Every row gives one point. To make a cloud, some directions were put in groups of two or more. Within a group, all points are equally far from the middle, so they leave a hole (a ring in 2 directions, a hollow ball in 3). The other directions are filled evenly. Then the cloud was stretched, turned, moved and blurred a little. Count the holes, and give their numbers of directions, smallest first.

Cloud (13 x 2)
[[-0.36  0.09]
 [-0.03  3.36]
 [ 0.13  0.50]
 [ 1.14 -1.89]
 [-1.67 -2.22]
 [-2.76 -1.30]
 [-0.54 -0.33]
 [-3.45 -0.95]
 [-1.76  0.01]
 [ 2.40 -1.03]
 [-1.52 -0.64]
 [-2.72 -0.11]
 [-1.77 -3.22]]
Holes: 0

Cloud (13 x 2)
[[ 1.10  2.72]
 [-0.01  0.96]
 [-0.57  2.19]
 [ 1.29  2.98]
 [ 1.24 -2.81]
 [ 0.34 -1.75]
 [ 2.43 -1.26]
 [ 2.40 -1.08]
 [ 0.10 -2.89]
 [ 0.09  0.18]
 [-3.08  1.44]
 [ 1.54 -0.78]
 [ 2.16 -0.75]]
Holes: 0

Cloud (21 x 3)
[[-2.77 -1.81  2.54]
 [-0.82  1.32 -2.48]
 [ 1.43  0.66 -1.38]
 [-1.58 -0.32 -1.51]
 [-0.96  2.02 -0.65]
 [-0.79 -1.72  0.95]
 [ 1.07 -2.04  0.06]
 [-3.47 -0.13  1.14]
 [-1.11 -0.24  2.20]
 [ 0.98  1.94  2.92]
 [-0.43  1.60 -0.76]
 [-2.88 -3.14 -1.28]
 [ 0.27 -1.73 -0.33]
 [ 0.32  0.49  0.07]
 [-2.14 -0.58 -2.78]
 [ 0.98  3.47  3.17]
 [-3.26 -1.27  1.14]
 [-0.32  2.08  2.55]
 [ 1.93 -0.36 -0.10]
 [ 2.00  1.87  1.38]
 [-0.34 -3.31 -0.72]]
Holes: 0

Cloud (21 x 3)
[[ 1.68  3.01 -4.33]
 [-1.20 -0.86  0.52]
 [-0.04 -0.09 -2.95]
 [-0.85  1.32  0.62]
 [ 0.16 -2.75 -2.18]
 [-0.63  1.79 -2.92]
 [-1.50  3.96  0.55]
 [ 1.87  2.33 -1.79]
 [-0.62 -1.21  0.52]
 [-0.31 -1.13 -2.30]
 [ 2.60  0.67 -1.18]
 [ 1.81  0.07 -1.00]
 [-0.04 -1.11 -1.35]
 [ 0.30 -1.69 -1.71]
 [-0.75  0.88 -0.07]
 [-0.36  3.76  2.82]
 [ 2.75  1.84  0.05]
 [ 1.12 -0.34  1.30]
 [ 1.58  1.62  1.82]
 [ 2.97  0.04 -0.52]
 [-1.84  1.77 -1.80]]
Holes: 0

Cloud (27 x 4)
[[-1.31  1.33  0.43  2.82]
 [ 2.59 -0.76  0.53 -0.18]
 [ 2.45  0.59  1.10 -1.03]
 [-0.67 -0.05  2.09  1.82]
 [-3.06  0.26 -2.13  1.19]
 [-1.70 -0.28  2.43  0.82]
 [ 0.86 -0.92 -1.07 -2.53]
 [ 1.89  3.05 -1.75  0.44]
 [ 1.80 -2.11 -0.64  0.29]
 [ 0.77  1.17 -3.31 -1.38]
 [-3.32  0.00 -1.65  1.50]
 [ 1.70 -2.11 -0.69 -0.31]
 [-2.66  1.95 -1.11 -2.18]
 [-2.01  0.64  0.85  2.73]
 [-2.25  1.02  1.67 -2.58]
 [ 2.35 -0.55  1.06  0.41]
 [-0.09  0.36  2.74 -0.01]
 [-3.17 -0.10  0.43  2.09]
 [ 1.07  1.18 -3.01 -1.79]
 [-2.43  1.13 -2.83 -0.47]
 [ 2.51  2.58 -1.22 -1.20]
 [ 2.28  1.94 -2.45 -1.28]
 [-2.69  1.10  0.09  2.30]
 [-1.52  2.36 -0.15  2.23]
 [-1.96  2.90 -0.36  1.18]
 [-1.17  0.08  2.71  0.09]
 [-0.25  0.74 -3.75 -0.13]]
Holes: 2 (2, 2)

Cloud (30 x 4)
[[-2.48  2.55  2.23 -1.99]
 [ 0.59  0.38 -3.42 -1.64]
 [-0.68 -1.93  0.08  1.73]
 [ 0.23 -1.23 -0.92  2.73]
 [-0.75 -0.57 -1.50  1.39]
 [-0.13 -2.15 -0.44 -1.76]
 [-0.92  2.60  0.35  0.89]
 [ 1.32 -0.21  1.55  3.80]
 [ 0.41  0.76 -3.36 -2.30]
 [-2.08 -0.56  1.90  1.08]
 [ 0.37  1.69  1.51 -1.68]
 [-1.75  2.59  0.92 -0.07]
 [-1.16  1.63  2.62 -2.40]
 [ 0.30  2.97 -0.35  1.67]
 [-0.26  0.64  0.46 -3.74]
 [ 1.19 -1.91 -1.90  0.54]
 [-1.73  0.11  3.17  0.68]
 [ 1.22  1.81  1.33  0.60]
 [ 0.21 -0.63  0.56 -3.23]
 [-1.63 -0.09 -1.17 -4.21]
 [ 0.97 -1.43  3.89 -1.49]
 [-2.69  2.63  0.50 -0.34]
 [ 0.88  1.05  1.40  2.52]
 [ 0.54  2.73  0.50 -1.23]
 [-3.39 -0.27 -0.49 -1.24]
 [ 3.13 -1.23 -1.73 -0.02]
 [-0.67  0.77 -3.18  1.01]
 [ 0.82 -1.94  0.20 -2.00]
 [-2.96 -0.56  1.49  0.21]
 [-0.55  1.25  2.86 -1.53]]
Holes: 1 (2)

Cloud (52 x 6)
[[ 0.40  2.04  2.50 -0.16  0.39 -0.18]
 [ 2.33 -1.25  1.72 -0.33  0.48 -2.97]
 [ 0.19  1.04  1.45  1.57 -0.88 -0.92]
 [ 0.93  0.89 -0.81 -2.76 -0.99  2.45]
 [-2.18 -1.44  0.39  1.18 -1.29 -1.15]
 [-0.42  2.57  0.85 -3.00  0.15 -1.01]
 [-1.00  2.17 -3.17 -2.38 -1.98  0.87]
 [-0.86  3.38 -2.09 -3.86 -1.48 -1.28]
 [-1.51 -0.09  1.50 -0.71 -1.75 -4.15]
 [-1.27  1.90 -0.68 -2.00 -1.57 -2.76]
 [ 3.45  1.02  1.71 -2.75  1.21 -0.64]
 [-0.01  1.63  1.30 -1.46  0.45 -2.78]
 [ 3.08 -0.10  1.10 -2.21 -0.13 -2.29]
 [-0.11 -3.10 -2.03  2.56  0.58 -1.22]
 [-1.79  1.31 -0.46 -0.31  1.59 -0.15]
 [-1.66  4.43  0.07 -1.72 -1.91  0.79]
 [-0.74  2.61  0.67 -1.13  1.88 -2.81]
 [-0.84  1.26  1.67 -1.43 -1.81 -2.51]
 [ 0.60 -1.86  0.43 -0.25 -1.94 -1.44]
 [ 2.55  1.42 -0.67 -1.27  1.65  0.84]
 [ 1.53 -1.09 -2.07 -1.39  0.80 -0.27]
 [-0.93  4.94  0.38 -1.93 -0.01  1.04]
 [-0.94  0.01  1.33  1.43  0.38 -0.87]
 [-0.58 -1.90  0.78  0.90  0.89  0.56]
 [ 1.84  0.53  0.08 -1.96 -2.21 -2.58]
 [-1.28  3.61  0.44 -3.13 -0.78  0.25]
 [-2.86  1.91 -2.18  0.36 -1.00  2.41]
 [ 3.01  2.21  0.02 -1.92  2.16  0.45]
 [-0.31  4.15  0.80 -3.17 -1.29  0.09]
 [ 1.88 -1.08 -3.02 -2.84 -1.23  0.13]
 [-2.18  0.42 -1.70 -0.04 -0.99  0.95]
 [-1.11  1.50 -1.44 -2.05 -0.41 -0.11]
 [ 4.15  1.11  0.28 -2.32  0.93 -1.93]
 [-0.32 -2.86 -1.51  0.63  0.72 -2.72]
 [-2.37  2.69 -2.90 -2.97 -0.81  2.14]
 [-1.33  2.68 -1.98  0.39 -1.14 -0.48]
 [ 1.54  4.56 -0.41 -4.51  0.07 -1.38]
 [-2.34 -1.34 -0.49  0.42 -0.70  0.11]
 [-3.42 -0.50  1.12  1.21 -0.66 -1.27]
 [ 3.15  1.67  0.82 -0.10  1.99 -0.91]
 [ 0.37 -0.85 -0.56 -2.23 -1.94 -1.18]
 [ 0.72 -0.08  1.73 -0.68  2.67  0.19]
 [-1.62 -1.20 -0.24  1.62 -1.78  0.75]
 [ 0.04 -0.43 -1.00  0.26  2.46  0.45]
 [-1.97 -0.70  0.44 -0.34 -1.92 -1.56]
 [ 3.22  1.73 -1.21 -3.83 -0.01  0.34]
 [-1.42 -0.86  0.56  0.42  0.90  0.93]
 [ 0.91 -0.29  2.19  0.08 -2.51 -2.74]
 [-0.84  1.09  2.02  0.02  1.58  0.85]
 [ 3.20  2.07  3.10 -2.26  1.85 -1.03]
 [-3.37  2.25  0.87  1.14  1.74  2.41]
 [ 1.02 -3.65 -0.55 -0.74  0.69 -1.13]]
Holes: 0
